Rows are points. Before rounding, the points of a table are all equally far from one centre. They may lie mostly on one side of it. Where is the centre, to within rounding?

Points (8 x 2):
[[ 35 -15]
 [-24  17]
 [ 45  -1]
 [ 47   7]
 [ 41  -9]
 [ 47  12]
 [ 44  -2]
 [ 17 -23]]
Centre: [11 12]

Points (12 x 9):
[[ 52  -3  33  30   7   8  13   6  -1]
 [ 43 -35   4  41 -26  20  -4  21 -46]
 [ 15   9 -25  19  -9   4   8  17 -60]
 [ 22   2   9  11 -43 -37  19  -3  -1]
 [ 38   3 -17  49 -15  10  18  12   6]
 [ 22   6   1   2 -20  15  31 -20 -47]
 [ 30  16  -4  25   4  37  37  15  -9]
 [ 27  26   3   1 -35  -1  -9   3 -51]
 [ 11 -14   0 -12   5   5  46   3 -32]
 [ -8  19  13  -5 -42  31  16  17 -58]
 [  1  25 -10  11 -13  32  36  -3 -36]
 [ 35  26 -13  34 -26  32  14   8  -1]]
Centre: [  4  -8  15  18 -22  10   6  19 -17]

Points (25 x 20):
[[  3  14  12 -18 -29   4  -8   3 -16   3   8  -5 -50 -14   7   3  12  27
    2 -20]
 [ 10  12   8 -19  14 -21 -10  -5 -32  -3  10   6 -45 -25  -2  -8  -2  36
   -1  -7]
 [-18  -2 -11   8 -16 -35 -13  16 -11   5   5   1 -49  -4  11 -17 -15  19
   10   1]
 [ -7   2  21  -7  15   8 -23 -17 -23   2  -4  -2 -52 -12 -13  -4  -3  20
    2 -11]
 [ -7  13  -4 -21 -11 -12  -9  -6  -9  -3  20 -16 -45 -19 -12 -12  -9  26
   20 -10]
 [ 19   6   3  -1  -6  -8  -2 -10 -36  -1  13   5 -56 -21   8 -12  20  22
   -5 -23]
 [-13   9 -11 -17   5 -24  -9  10 -15   0   2   5 -43 -20  -8 -35  16  34
    0 -17]
 [ 17   6  16  -4   0 -19 -10   1 -22  -1  14   6 -43 -21   3 -20  -1   9
   28 -12]
 [  4  10  15 -17 -20  -7 -33  -4 -15  10  -1   6 -54   2   0  -4   9  18
   16 -12]
 [ 18  17  -5  -2  -9 -16 -21 -19   0  -2  -5 -16 -39 -22  -7  -3  -7  14
    2 -16]
 [  6   1  23 -16   7   0 -19  -9 -27  24  25   4 -33 -12 -10 -10   2  24
    3  -9]
 [  6  13  14  16  -4  -7 -23 -16 -21   8  20   5 -43 -14   4 -26  16  22
   16 -28]
 [-14  24 -12 -14   2 -12  -4  -4 -19 -25  -6  -7 -60  -6  16   0  11  36
   16   1]
 [  6  -5   7   3   8 -14  -8 -20   4 -12  -8  -3 -53 -23  11  -5  34  29
   -2   1]
 [  8  -5  -3  -7  -7 -14 -18   9 -35   3  10 -21 -48 -15  18 -16  15  43
   10  -4]
 [ -6   0   3  -4  -9 -27  -2  19   3   2  12  -8 -48 -25  31 -17  13  13
   21   3]
 [  4  14 -12   4  14 -25  -8   0 -15   1  19 -13 -60  -6  13  -7  -4  45
   21 -19]
 [  1   1 -18 -11  10 -18 -17  -9  -9   9  20  11 -47 -18  14 -14   3  24
   18 -53]
 [  4   5  16 -20 -13 -18 -12  -9  -8   4  18  19 -40 -23  16 -23  11  25
   -2  -3]
 [  2  26   0 -18   0 -15 -11  14  -2  -2  18  12 -52 -10  25 -15   0  32
    6 -11]
 [-19  12  -3   1   0 -24  -7 -22   0 -12   1  -4 -49 -20   9  -3  -3  -4
    9 -42]
 [ -5  19  -1  10  28 -17 -26   7 -39  17  14 -16 -50 -11   3  10  16  22
    4  -3]
 [  9 -11  -3   1  10 -15 -26  -5 -23   4  -2 -11 -39 -42   7  -8  30  32
   13   1]
 [ -5   9 -21  11  40 -14 -16   4 -23  18  11  -2 -54 -24  14 -16   7  20
   28 -11]
 [  8   5   1  -5   7 -26 -33   3 -27 -10  10   7 -26 -24   7  -2 -13  21
   -6 -12]]
Centre: [-10   3 -10  -3   7  -9  -5 -10 -15  13   1  -1 -27  -4  17  -1  11  16
   8 -10]
